Each wall is flat, endless, passes through zero and stands at right angles to its row. A trip goes straight from one point to another. Which walls does it cross, in order?

Walls:
(1): [-0.2  2.8 -2.9]
(2): [-0.2 -1.5 -7.2]
(3): [ 1.7 -3.3 -3.8]
Trips:
[-1.6 -6.8 -1.8] to [ 0.3 -5.3  0.2] => none
[ 2.7 -7.9  0.6] to [ 3.2 -5.2  2.7] => 2
[ 7.9  0.4 -4.0] to [-1.7  1.5 -0.8] => 3
[1.1 1.6 4.4] to [-5.1 -1.3  0.9] => none
[3.1 3.4 6.5] to [ 5.2 -4.5 -3.2] => 3, 2
[ 6.9  7.2 -0.6] to [-2.4 11.1 -3.2] => 2
[7.4 1.9 5.5] to [2.0 5.3 0.2] => 1
[ 1.7 -6.8 -4.4] to [-3.1 -3.2 -1.5] => none
[-6.5 -9.5  1.6] to [-5.8  0.3 -0.1] => 3, 1

Walls:
(1): [-8.9  4.7  0.8  5.7 -3.4 -3.9]
(2): [-6.4  0.2  6.5  3.8 -3.0 -3.2]
(3): [ 0.2 -1.7  0.3  5.7  3.5 -3.2]
(4): [-4.6 -2.0  0.0 -2.3  6.5  4.1]
Trips:
[-1.5 -7.2  0.7  4.3  5.3  2.8] to [ 3.7 -0.1 -8.4 -0.7 -0.9 -0.3] => 2, 4, 3
[ 2.2 -1.4  2.5  4.7  6.4 -1.0] to [-1.3  3.1  0.7  1.6  7.8 -4.2] => 1
[ 6.2 -6.1 -2.6 -1.1  3.4  1.3] to [ 3.4  1.6 -5.0  1.8  1.7  1.5] => 4
[-1.6 -3.1 -4.2  0.5 -0.1  3.3] to [-4.5  4.5  7.0  5.7 -0.1  2.8] => 1, 3, 2
[-2.0  1.9  1.8 -4.4  6.9  2.0] to [-3.4  7.6  1.6 -2.0  0.5  3.2] => 1, 2
[-9.3 -4.8 -1.0  0.2  0.7 -2.3] to [ 3.7  1.1 -3.3 -5.6 -9.3 -1.0] => 3, 4, 2, 1
[-3.6  1.0  7.4  6.7 -0.4 -2.9] to [-1.1 -2.0 -2.2 -5.4  6.1 -4.4] => 4, 1, 2

Walls:
(1): [ 1.6 -4.0 -2.3  7.1  1.7 -7.4  1.8 -0.9  0.2]
(2): [-6.2 -3.3 -2.5 -6.9  3.7  4.7 -2.2 -3.7  2.7]
(3): [ 4.8 -3.1 -3.5  0.1  0.4 -0.3 -3.8  6.1  4.7]
(4): [-3.0 -6.2 -0.9 -1.5  4.4 -0.9  8.5  2.3  0.7]
(5): [ 3.3 -8.2 -3.3  2.9 -3.2  1.9 -2.7 -3.5  0.4]
(6): [ 1.9 -0.8 -0.1 -0.7 -5.4 -6.4 -4.0  1.6  3.1]
Trips:
[ 0.8 -4.6 -1.3 -7.0  1.1 -1.2 -0.7 -1.8  7.5] to [ 2.2 -0.9 -3.8  0.3 -0.9  6.1  2.2 -0.1  3.2] => 6
[-6.2 -2.9 -4.8  3.9  1.5 -3.8  1.5 -1.6 -3.7] to [-1.0 -6.2  1.5 -1.6  7.3 -2.5 -0.9  0.2 -5.7] => none
[-2.7 -4.2  2.4  3.3 -6.1 -0.3  0.3  1.2 -4.2] to [-3.6  2.8  3.6  3.2  5.4 -0.9 11.6 -4.2 -8.0] => 6, 5

Walls:
(1): [ 0.9  5.0  0.6 -6.3  2.3 -2.4 -1.9  2.9 -4.5  8.2 -6.8 -3.7 -8.0  7.6]
(2): [ 1.4  1.9  0.9  5.0 -4.4 -1.1  1.2 -5.4 -6.6 -5.6 -5.6 -6.3 -5.0 -0.2]
(3): [-2.4 -3.1 -7.8  5.8  2.8 -0.4 -6.4  5.7  3.5 -5.5 10.2 -2.0  3.5 -6.9]
(4): [ 0.3 -0.9  4.0  1.4  2.8  6.5 -5.7  2.3 -5.8  2.7  3.1 -3.2  0.2 -3.0]
(5): [-4.2 10.2  1.9  5.9  3.2 -3.0  1.4  1.8 12.5 -1.6 -5.0  4.8  3.4  0.9]
(6): [-1.1 -1.4 -9.1  1.1 -1.7 -4.2 -0.3  0.3  1.3  0.7 -3.6 -1.3  1.7 -5.9]
Trips:
[-7.8  1.0  4.5 -6.3  7.1  7.8  6.9  2.5  3.4 -1.2  4.2  0.0 -0.8  6.4] to [-6.7 -0.9 -1.8  0.8  3.5 -4.0 -5.9 -5.7  7.0 -2.0  1.4  1.3  5.1 -2.5] => 1, 4, 3, 6
[ -2.0   4.2  -1.4  -2.2 -11.2   1.1  -6.0   3.0  -1.5  -2.5  -1.1  -2.4
   4.6  -3.0] to [ 1.0  1.8 -1.2 -1.4  5.9 -4.5 -0.7 -3.7 -3.6  3.1 -0.2 -5.5 -6.3  1.0] => 1, 3
[-1.5  0.3  9.6  6.1  1.0 -1.4 -4.7  5.7 -2.5  2.7  3.5  4.0 10.2 -3.7] to [ 0.1 -9.1  4.0  2.1 -2.9  2.9 -1.4 -5.1 -1.4  1.6  2.0 -4.3 -2.3  4.3] => 5, 2, 3
[-0.5  1.0 -3.4 -1.6 -4.4  0.4  1.6  8.7  2.7  1.0  1.8  1.5 -1.0 -3.7] to [ -7.5 -12.0   1.8  -2.5  -1.2   2.3  -3.9  -4.3   3.1  -2.7   2.7   1.7
  -1.4   1.2] => 5, 4, 6
[  1.9 -12.3  -4.9   5.7   3.2  -5.6   2.4   4.1   5.2   2.6   0.4  -1.7
  -2.5   2.2] to [-8.5  1.3  0.8  5.9 -5.9  4.8 -1.8  2.6  6.2 -1.3  1.0  3.2  1.5  3.5] => 5, 6

Walls:
(1): [ 0.8  5.5  0.7  5.5  2.0  0.7  0.2  6.2  8.7  2.2 -1.3  3.2 -1.7  5.9
  0.3 -0.6 -5.7  6.8 -0.8  2.9]
(2): [-2.0 -0.7 -0.7  4.0  1.7  3.2  3.0 -0.1 -1.7 -2.1  8.3 -5.3 -3.7  5.7
 -3.6 -2.2  1.8  5.7 -0.1  0.0]
(3): [ 7.7 -4.2  4.3 -5.9 -5.3  6.5  0.7  2.0  5.2 -0.4 -5.1  1.5  2.3  0.4
  4.1 -5.4 -2.4 -0.8  7.4  0.9]
(4): [-7.7  8.4  0.0  0.5  7.1  2.1  8.4 -7.1 13.0 -0.1  3.9  2.4  1.1 -6.4
  0.1 -4.6  0.0 -2.0 -4.6  6.7]
Trips:
[  2.4  -8.5 -11.6  -0.7  -2.7   4.0  -1.4   0.7  -4.4   3.9   3.2  -4.3
   7.7  -0.5  -1.8   0.8  -3.7  -3.5   3.8  -3.3] to [ 0.0  0.7 -1.5 -0.1  5.7  2.8 -8.2 -4.2  4.6  6.2  2.2  5.2 -0.6 -7.8
 -2.9  1.1 -2.5 -1.1 -3.5 -0.2] => 2, 3, 4, 1
[ 2.8  2.1  5.8 -5.0 -2.7  5.2 -3.9  1.3  5.0  1.4 -5.1 -1.2  4.1 -0.3
  1.7  1.7 -1.8 -1.7  4.4 -2.4] to [ -2.5   6.2   3.0   4.8  -8.3  -0.9  -0.3  -0.8  -5.9  -3.4   4.1 -10.6
   3.5  -5.6   3.0  -2.0   6.1   1.0   6.7   3.8] => 1, 2, 3
[-8.3 -1.5 -3.6 -3.4 -1.4 -3.7  0.1 -4.2 -4.3 -4.4 -6.7  1.2  1.1 -4.1
  0.6 -8.3  3.1 -5.6 -0.9  0.2] to [-1.0  3.4 -4.5  1.0  1.1 -6.1 -3.2  1.4 -5.4  5.7 -7.8 -3.1  5.6  1.3
 -4.1  4.5 -3.4 -5.0  8.5  1.4] => 4
[-0.2  1.6 -4.6  0.7  1.5 -1.0  3.9  2.9  3.3  1.3 -0.4 -1.9  8.5 -0.1
  5.5  3.8 -1.1  4.5  1.7 -4.0] to [-3.0 -4.6  6.8 -0.9  4.4  3.2 -2.3  3.9  7.1 -2.5  0.5 -7.5  5.9 -2.3
 -5.5  5.4  1.0  3.2 -8.2 -1.4] => 3, 2
[ 3.8 -0.7 -0.6  0.9  7.8 -2.2 -2.7  1.3  8.0 -0.2  4.1 -3.2 -5.2  4.7
 -3.6  8.9 10.3 -1.6  5.2  5.8] to [  2.0  -0.1 -10.0  -1.1  -2.0  -0.4   3.7  -3.3  -0.5  -2.6   3.5  -0.3
  -2.2  -5.9  -4.7  -2.7   0.1   2.9   1.6   1.4] => 1

Walls:
(1): [ 1.0  0.0 -4.6  2.1 -5.6 -4.5  3.0  2.4  3.2  4.3 -1.6 -0.8  4.7  3.2
  1.5  9.3  2.9 -3.8  5.9  1.4  5.1 -8.0 -7.2  1.7  7.6  4.4 -3.7  0.9
 -2.2  5.5 -2.1  3.2]
(2): [ 3.5 -2.5 -3.5 -0.9 -3.6  9.7  4.3  1.3 -3.1 -4.0  0.9  2.6 -0.6  1.5
  0.9  3.2 -2.7 -1.3  6.1 -2.7 -1.8  3.6  1.1 -2.0  3.1 -4.4 -3.3 -6.9
  1.6 -5.4 -2.9  2.9]
(3): [-1.9  3.9  1.0 -6.1 -1.0  0.1 -0.8  0.2  0.5  4.2  6.7  3.8 -3.8  0.3
 -0.3 -0.5  8.5 -3.2  1.7 -1.0 -5.0 -0.6  0.9 -0.4  4.5  6.0  5.9 -1.2
 -7.9 -0.9 -7.4  5.3]
(4): [ -2.3   3.9   2.8  -4.5   0.2  -0.6  -1.6  -0.2   0.2   4.4   6.6   1.7
   2.5  -0.4   5.5 -10.0   2.5  -1.6  -2.4   3.7  -1.5   1.7  -1.7  -9.6
  -2.3  -7.4   1.8   4.5   1.4  -6.8  -1.0  -6.1]
(5): [ -0.2  -3.8   6.8   1.7   1.2   2.3  -3.2  -4.1  -2.5  -7.7   2.6   0.4
  -0.9  -0.1   3.1  -0.3  -7.9 -10.8  -4.1   5.2  -1.2   3.7  -2.7  -1.3
  -3.8   3.5   0.2  -5.3  -3.3  -5.2  10.1   1.7]
(6): [ -1.0  -7.6   0.7  -4.3  -1.2  -1.2   3.4   3.2  -0.2   4.1   9.2  -4.7
   5.3  -0.3  -2.1   2.6  -4.1   6.0  -1.2  -1.7  -0.7  -7.7  -3.8   0.9
   2.9  -2.4  -6.5   5.7  -1.9  10.8  -0.9 -10.1]
Trips:
[ 0.7 -1.8 -3.3 -4.8  0.8 -5.1 -0.8  9.9 -3.1 -0.1 -0.3  2.6  0.1  2.4
 -5.9  2.4  1.3  1.2 -2.4 -3.9 -0.1 -1.0  5.1 -2.2  2.2  7.1 -2.1 -3.9
  3.3  3.1  1.9  5.4] to [ -3.5   3.4   1.3 -11.1   2.5  -6.1   2.9  -9.9  -4.5  -6.2   2.2   3.2
  -4.8  -5.1   2.5  -6.7   0.8  -1.1   1.1   2.1   0.7  -6.4  -0.3  10.6
  -1.7   5.3  -7.9  -5.3  -5.9  -5.6   1.5  -0.9] => 2, 6, 5, 1
[-1.4  1.2  1.2  5.1 -3.1  1.7  4.1 -7.3 -5.8  6.6 -2.6  4.4 -1.7 -8.6
 -6.8  4.7  6.2 -1.8 -4.3  6.3  5.1 -4.5 -3.7 -7.2 -1.8 -0.3 -1.0 -0.3
  5.7  4.9  0.7  7.6] to [ 4.0  6.3 -3.7 -4.9  3.4  2.9  7.0 -3.4 -0.9  2.7 -1.8  1.1  0.3 -1.5
 -2.2  3.9 -3.2 -3.6  1.2  2.0 -1.4  3.8  0.4 -1.4  2.8  5.9  4.4  4.8
 -7.9  1.4  0.6  3.0] => 3, 5, 2
[  0.4 -13.4  -2.0   0.2   5.5   1.3   3.5 -10.8   2.5  -8.0   1.6   0.7
  -1.4  -4.1  -1.3  -0.5  -3.6  -3.5   0.0  -3.2   2.9   0.5   0.3  -2.2
  -0.6  -9.0  -1.4   3.3  -3.7  -6.7  -4.8   8.1] to [ 5.7 -3.1 -4.7 -3.8  2.9 -3.9  2.9  1.6 -3.8 -3.7  4.2  0.9 -7.4  2.9
  5.1  1.8  8.6  1.4 -2.4  2.2 -3.6  0.2  3.4  2.9  5.7 -1.7 -0.2 -0.5
  1.8  0.0 -2.8  3.5] => 3, 5, 1
[ 1.0 -6.0  5.9 12.6  1.7  2.7 -2.6  3.0 -1.1 -3.2  2.4  2.9 -6.3  2.7
 -2.0  1.5 -5.6 -3.6  5.1 -1.2  3.1  5.3 -2.3 -3.2 -6.8  3.0  0.6 -3.4
 -8.0 -3.4  5.8 -5.0] to [ 0.2 -4.9  7.0  2.2  0.9 -1.0  0.1  5.6 -5.5  2.4  2.3 -0.1 -2.7  5.5
  0.4 -3.5 -2.5  3.2  7.5 -0.8  5.7 -2.4  3.0  4.3 -0.2  9.2  2.9 -1.8
 -4.8  1.9  1.7  2.5] => 3, 2, 1, 6
